Each row is a point. Before rounding, the points of a table are all equally far from one centre. They may lie mostly on one side of it. Write the centre, to within rounding.

Points, 6 rows:
[[ 31  30]
 [ -1  18]
 [  9  26]
 [ 28  30]
 [ 71 -11]
 [ 28  30]]
Centre: [ 28 -13]

Points:
[[-35  14 -17  28]
 [ 38  29  43  68]
 [-18  37  37  -3]
 [-13 -49  -3 -24]
 [-17  37 -11  42]
 [  6  54   3   3]
 [ 18  51 -17  12]
 [ 49  11 -16 -31]]
Centre: [ 21 -11  15  21]

Points:
[[ 18 -22  24  34  19  -9 -41  24]
 [-24 -12  37  32 -28 -34 -16  -5]
 [ 14   3   4  -8 -59 -54 -38 -15]
 [ -3  14 -14   8 -40 -51 -47  -9]
 [ 14 -23   6  32 -30 -41 -74   7]
 [ 22 -45  -9  -9 -37 -60 -65 -18]
 [  2 -17   7  -1 -40 -15 -73  18]
 [ 23 -24  12  48 -24 -37 -63  10]
 [-11   3 -19   8 -27   4 -67  10]
 [ 15   7  14   9 -49 -34 -60   1]
 [-12  27  -5  20 -14 -19 -37   9]
 [ 10 -17  21  50 -31 -18 -60   9]
 [ 12  10  25  14 -29 -31 -59   5]]
Centre: [ 17 -31  -8   8 -19 -11 -20 -17]

Points, 16 rows:
[[ -3 -38  95 -28   5 -12  48  -7 -13  13  11]
 [  7 -28  64  -7 -33 -23  57  24   8 -40  20]
 [-18 -51  56   9  -7   1  59  -3  -8  -4  40]
 [-35 -19  40   1   3 -28  53  41  28 -66  24]
 [  4  11  22 -23  16  41  19 -19   0  -6 -23]
 [ 24   4  90 -57   2   4   8  22  10  -1   3]
 [ 17 -47  44  -8 -13 -66  35 -18  -5  -8  12]
 [ 20 -18  84  -8 -18 -21  23 -22  34 -15  46]
 [-18   5  -6 -14 -22 -15  15  -8  13  32  -9]
 [ 24   0  53 -27 -10  16 -26 -12   0  23  32]
 [-23 -15  34   7  37  -3  67  -3 -13 -28  14]
 [ 15   4  84 -21  41 -22  16  -5 -30 -20   1]
 [  1 -32  36   9 -48 -24  33  14 -23 -18  20]
 [ 20  -9  36 -50  40   5  31 -10   0  15  30]
 [ -9 -21  65 -27  31  -1  39 -11 -35  -3  43]
 [  8 -31  45 -35   8 -28  64 -33  20 -11  27]]
Centre: [-22 -31  43 -21   9 -12  -5   5  18 -21   4]

Points:
[[ 13  24   0 -28  60  13 -34 -12  11 -11 -53 -30 -18 -31]
 [ -4  31  -9 -56  29   7 -45  -7  46 -69  -3   4  18 -21]
 [ 12  35  -1 -47  29   0   4 -16  45 -30 -52 -21  33 -15]
 [ 25  14 -15 -49   5  23 -19 -15  77 -59 -20 -20  15 -20]
 [ 17  51   1 -28   1  23 -32  14  46 -38 -21  15 -12 -16]
 [ 14  26 -12 -47  14  28 -32 -43  37   1 -17 -33  23   5]
 [ 29  22  38 -30  25  34 -20 -28  54 -16 -37  -8  26   1]
 [  6  29 -16 -69   8  46   4   5  13 -34 -35 -14  19 -51]
 [ 13  42 -14 -25   1  22  13 -60  34 -47 -35  23   3  -8]
 [  6  21 -30 -55   6  31 -15 -24  60 -24 -40 -17   7 -35]
 [ 46  25  68   9  15  45   7   5  34 -43   6 -21  27  -2]
 [ 34  22  28 -33   3  37  11  -3  45 -35 -19  20   5  23]
 [ 19  17  20  -4  67   8  -4  14  35 -42 -58 -15 -27 -24]
 [  4  13 -10 -35  55  46 -43 -21  49 -63 -34   4  27 -22]
 [ 44  34 -16 -41  44   1  -3  -9  24 -18 -42 -12   0 -42]
 [ 26  18  35 -44  34  60 -10 -29  47  -2 -32 -22  -2 -23]
 [  5  30 -16 -48  29  17 -14 -39  55 -35 -41   4  35 -23]]
Centre: [ -7  -5   3   2  25  23   7 -15  17 -34  10 -14   6 -29]

Points, 27 rows:
[[-16  27  16 -29  30  27  41  32  -2 -29  35  27 -10  38 -40 -27 -15 -34
  -54 -10]
 [ 35  66  11 -24  -4  27  43 -19 -14  -4  41   5  -6  29 -40  -9 -30   4
  -13  11]
 [ 34  38  19   9   6  38  36  -6   0 -34   6  -2  47  30 -28 -17  -6 -24
  -39  16]
 [ -2  54 -17   5  -8  28  47 -22 -24 -13  46   9  -8  66 -30  22  -5 -17
    3 -35]
 [ 14  24  23 -23  24   8  61   0 -19  21  51 -17  -6  58 -18 -32   6 -20
   -2  -8]
 [  7  68  21 -15 -21   2  59 -26 -28  -5  52   8 -20  57 -40  23  -9 -21
  -19 -17]
 [ 52  17  19 -27 -24 -13  50  12 -10  11  11  45 -22  32 -57  26  -6   1
   19 -50]
 [  8  44  25 -66  19   7  60 -37  19  23  18  25  11  58 -32 -14   6 -16
   12   6]
 [ 26  39  20   0 -28   7  54 -17  33   1  40  -1  -1  30 -41  -7 -11 -44
   25 -22]
 [ 55  59  37 -24  20  21  52  -8  19   9  23  24  -9  28 -17   2 -36 -27
  -15 -13]
 [  0  43  78 -24 -19   2  46   7   5  -6  55   7   1  66 -22  33 -19 -43
  -25  -3]
 [ 49  32  42  -8 -21  27  42 -11  18 -23  25  42 -52  40  -2 -11 -12 -30
   -5 -32]
 [ 28  33  21 -55  -3  41  55  -2  -5   3  55 -14  -5  59 -26  24 -24  -2
  -21 -23]
 [ 20  33  45 -65  21  25  36  -1   2  25  17  22  13  33  16 -10  31 -45
   -7   5]
 [ 26  55  21  -9  -9  58  50 -15  25  14 -17  18 -18  45 -21  10 -43 -25
  -28  -4]
 [ 26  46  10  13  17   8  44  45 -20 -36 -13  18 -26  46 -18   8  18 -54
  -21 -30]
 [ 31  14 -13 -21   8  43  49 -11  25 -22  46  22 -17  79 -14  30  -3 -21
  -32 -11]
 [ 16  54  25  -3 -20  32  60 -23  26 -25  45  -2   4  35  -8  26  12 -53
  -23 -31]
 [ 15  53 -11 -37  10  12  50 -23  14  15  41 -11   3  44  -3  19   2 -52
  -10 -40]
 [ 43  56  17 -25  -7   8  95   1  29 -37  40  -5  -7  43 -30  30  18  -1
  -14 -16]
 [ 24  14  44 -44  -3  16  60  23 -23  25  -2 -22 -11  51 -28 -28 -26 -27
  -28  -1]
 [ 22  25 -14   2 -51  36  53 -16  -7 -28  -2   1  13  48 -39  -1  -2 -49
  -22 -21]
 [  2  43  41   8 -46   6  75 -27  -7  22  33  32  -5  32 -14 -12 -26 -32
  -15 -20]
 [ 21  69   8 -15 -32  44  80   0 -38  -3  -6  21   8  61 -20 -10  -3 -17
   -7 -15]
 [ 30  37  11 -56 -33  41  38  -3 -16 -16  31  35  -7  49 -22  18 -44 -21
   -4 -17]
 [-23  59   1   2   4  45  67  15   4 -25  44  16   9  17 -47   9 -14   6
  -23  -6]
 [ 28  18 -17 -24 -40  23  67  24   6  -1  39  33 -32  72 -26 -33 -10  -6
    3 -35]]
Centre: [ -2  30  21 -19 -19  -6  28  14  17  -4  -2  17   3  47  -6   5  11  10
 -23 -20]

Points:
[[-26   9 -13  -9 -36   7 -68  57 -27  16 -17 -22 -18  -3   9  -6  -4  34
   23  -1  27  -6 -27  -5]
 [-35  18  18 -10  -8  40 -37  61   4  25 -11 -28 -10  23  22 -13   0  -2
   28  -2   2 -17 -20 -36]
 [-15  -6 -25   4  -4  -6 -44  62 -14  42 -17 -28 -26  -8  14 -25 -12  -2
   19  18  39   9  -6 -24]
 [-39  22 -30 -11 -50  10 -54  74 -17  -3   4 -17 -31   8   5 -13 -29  13
   14 -11  13   8  -7 -29]
 [-11  35 -36   7 -31   3 -61  57  -9  11   0 -32 -12  29  34   2  -5   5
   17  17 -15 -34 -28 -31]
 [-48  13 -13   5 -24  13 -65  39 -21  -1   0 -14 -16  -3   8 -24 -44  -8
   37   7  25 -41  -9 -33]
 [-33  29 -45  -9 -27   2 -69  52  -6  15 -13 -32  -4  15 -18   7   0 -24
   31   5   1   5 -25 -27]
 [-22  19  -7  -4 -31  29 -46  55  -7   7 -22 -34 -45  13  -2 -19 -34 -11
   22   3   5   3  -7 -22]
 [-26  55 -12  -5 -31  18 -41  60 -18   8  25 -44  20  22  -3   1   7 -22
   17  11  32   8 -14  -8]
 [-25  14 -27 -12 -31   9 -61  72 -15 -23  16 -11 -22  10   1 -22 -29   2
    5   1  21  -9 -27  18]
 [-21  -2  -7   0 -31  30 -59  38   5   7   9 -13  20  -7  39  -7 -40 -22
    0  26  18   0 -25  -6]
 [-14   6 -40 -13 -20  22 -67  53 -17  32  19 -11   0  13  18  -8  -9   6
   30  25  13   4 -40 -15]
 [-20  15  -8  -7 -30   9 -66  30  -3  12 -29 -32 -23   0   2   2 -27 -33
   15   8  31 -12 -17 -30]
 [-16  -2 -11 -14 -49   8 -56  67 -23  -9 -12 -15 -12  18  -9  14 -12  -5
   27 -27   3 -11  -1 -36]
 [-29  27   3  -2  -8   9 -95  58 -24   4  -4 -28  14  19  -7   4 -15 -20
   -8  -9  -7  -6 -34 -35]
 [-38  16 -32  -6 -20  17 -49  86   0   9  -8 -32   1   2  -9  -5 -28 -11
    8 -19  18 -42 -12 -13]
 [-24   2   4  -1 -27   7 -65  62   7  22 -14 -36   5  27 -14 -12  11  -3
   29 -12  -1 -17  -2 -17]
 [-32  -6  -2  25 -35  14 -54  66  -8  20  18 -14 -26   5 -29  11 -15  -3
    6  10  14 -18 -38 -10]
 [-32   0 -24 -22 -36  23 -49  58 -36 -11  -4 -23 -32  18  -1  11 -16   3
    8  -8  19 -11 -31 -27]
 [-43  21 -20  12 -19  -8 -45  70  15 -18   1 -40  10  15   9 -14  -3  -3
   34   6  20 -22 -31 -32]
 [-24   5  -8 -18 -13   0 -70  64   4  20  -9 -44 -31  18   2 -16  -7  13
   -2  27   3 -11  -6 -30]
 [-33  23 -14   3 -33  16 -34  40 -24  -8 -23 -30 -32   2   7 -10 -39  28
   20  14  33 -17 -25 -20]
 [-37  -5 -27  17 -14  14 -54  59 -10 -19  -7 -24 -22   8  11 -31 -42   4
   12   7  19   5 -19 -26]
 [-67  15 -26 -10 -31 -10 -46  69 -34   3 -10 -46 -17   9   2  -8  -9 -17
   11  16  17   4 -24 -32]
 [-28   8 -32  -9 -45   1 -47  69  -2  26   8 -20 -23 -13   7 -20  -3  13
   41  24  25 -15 -11 -21]
 [-28  11 -19 -22  -2   7 -55  64   9  19 -13 -18 -30  21  30 -13 -29 -22
   -4  20   8 -16 -30 -21]
 [ -9  37 -19  -5  -4  16 -80  68 -29  -7  10 -19   0   9 -25  -9   0   4
    9  21  21  -7 -44 -23]
 [-16   5 -28   6 -23   6 -49  86   2  16  17 -26 -24  21  -3 -11 -33   0
   11  -8  26 -13  -2 -15]
 [-24   7  13   4 -33  13 -52  56  -9  -8   2 -41 -10  -4  18   6 -47 -14
   21  40  17  -5 -18 -26]
 [-53   6 -14   5 -23  15 -69  63 -33  24 -15 -32 -10   7  -7 -15  -5   9
   15 -12   0 -23 -39 -37]
 [-12  13 -26 -27 -16  27 -50  74  -3  -1   3 -13 -17  25   8 -20 -32  -6
   17   6  11 -31 -38 -39]]
Centre: [-17  22  -6  -6 -10 -11 -20  36 -23   8  11  -9   6 -11  -2 -12 -12  -4
   0   4 -11 -10 -12 -20]

Points (28 x 24):
[[ 17  33 -16 -28 -25  -9  22 -31  62   9 -24  11 -71 -20  12  36 -57 -12
  -34  10 -28 -11 -39  11]
 [ 35  29 -12 -22 -53 -17   5   5  39  -9 -44  -5 -29   8 -25  -4 -54 -28
  -58   1 -18   1 -23  25]
 [  5  59  23 -39 -48  12   9  -9  28 -14 -30  -5 -69  17 -45 -10 -39 -38
  -38   1 -33 -24 -21  23]
 [ 24  74  12 -26 -56 -13  32  29  14 -15 -42 -18 -61 -13 -51  -7 -30  -9
  -45  -9 -24  -2 -39  27]
 [ -3  50  35 -27 -52  -8  37 -30  34 -11 -37 -28 -42   2  -8  -3 -62 -45
  -17 -19 -19 -18 -22  -9]
 [ 14  43  -2 -47 -52   7   3  -2  41 -19 -27  -6 -45   6 -14  32 -43 -25
  -22  -5 -37 -52  -9 -11]
 [ -8  55  16 -24 -64 -20  32 -10  42  -8 -30   5 -38  -6 -35  37 -39 -33
  -22 -29 -20 -15 -13  -4]
 [-12  36  32 -42 -33 -12  31  -5  34 -33 -22  -3 -43   0 -16  36 -38  -5
  -32   1 -44 -37 -32  10]
 [ -7  83   8 -18 -38  24 -11   1  38 -17  -3  -7 -24   9 -36  21 -41  -7
  -28   6 -31 -42 -31 -12]
 [ 15  64  25 -37 -58  -7  25  29  25  -4 -14  14 -36  15 -23   1 -70 -23
  -21 -14 -23 -17 -18  19]
 [  8  52  -4  -1 -78 -12   1   3  58  11 -24 -27 -37 -22 -11  24 -30 -10
  -31 -24 -17 -42 -58  -7]
 [ 17  58  11 -11 -56  -2  24  25  43 -28 -26  -5 -56  21  -5  19 -39 -23
  -42 -32  -7   0 -23  -6]
 [ -4  48  10 -46 -49  -3  -1 -17  54 -15 -41 -18 -23  13 -24   7 -58 -13
  -43  -6 -20 -29 -16 -11]
 [-10  61  30 -23 -63  -7   9 -11  50 -28 -45 -21 -36 -20 -23  -6 -31 -41
  -57  20 -21   1 -16  13]
 [ 25  55  10 -25 -44  -6  29  -4   8   9 -48   4 -40 -14 -43   5 -52 -25
  -53  -3 -22 -16 -37   2]
 [ 15  49  27 -27 -37 -28  -1   3  37 -27 -36 -21 -39   2 -38  15 -51 -32
  -40 -13 -50 -15 -10  -5]
 [  1  38  17 -36 -65  21  -9 -35  42   4 -33  14 -56  -9 -36  11 -26 -19
   -9  -1  -8 -42 -43  -7]
 [ 10  22  11 -35 -79  12   0 -21  49  15 -22   8 -54 -16 -30  12 -39 -27
  -33  17 -40  -3 -24  25]
 [ 10  56   5 -26 -56   0  62  23  12   0 -30   5 -37 -27 -44 -10 -62 -25
  -16  -5 -15 -13 -20  28]
 [  2  19  10 -36 -50 -58  32  -7  60   5 -28  -6 -30  -4  -1  22 -44 -33
  -27 -28  -4   2 -33   2]
 [ -7  54 -27 -10 -56 -23  -7 -25  40 -17  -7 -29 -40  -4  -2  34 -54 -23
  -53 -20  -9 -29 -34  21]
 [ 17  53  38 -60 -48 -16  37  -6  26  -8 -32  -8 -19 -20 -31   7 -29 -32
  -42  -1 -27  -5 -31  24]
 [ 17  14   3 -54 -63  -2  13 -18  21 -19 -37 -14 -35  17 -25 -11 -38 -11
  -41 -10 -18 -10  -5 -19]
 [ 16  31  25 -59 -46   5  17   5  40  -9 -22 -11 -40 -18 -32   3 -50 -43
  -41   0   6 -34 -31  28]
 [ 33  47  12 -52 -66  -9  19 -11  50   2  -7   4 -35  -9 -19   0 -47 -33
  -25   1 -36 -31 -26  13]
 [ 10  46  10 -29 -30  27 -12  -8  38 -13 -37 -31 -40  36 -32  13 -36  -7
  -53 -16 -20 -20 -21   5]
 [ 38  52  22 -31 -53 -10 -17 -31  42 -16 -41 -22 -69  -1 -24  -3 -44 -11
  -29 -10 -32 -38  -3  18]
 [ 11  62  26 -46 -35  -8   8   7  33 -28 -27 -37 -37   8 -20  25 -42 -43
  -44 -16 -32 -10 -34  -6]]
Centre: [-11  44  -3 -19 -18 -12  -9   7  15  10 -17 -20 -45 -25   4 -10 -13  -5
   3  -1  -7   1 -13  15]
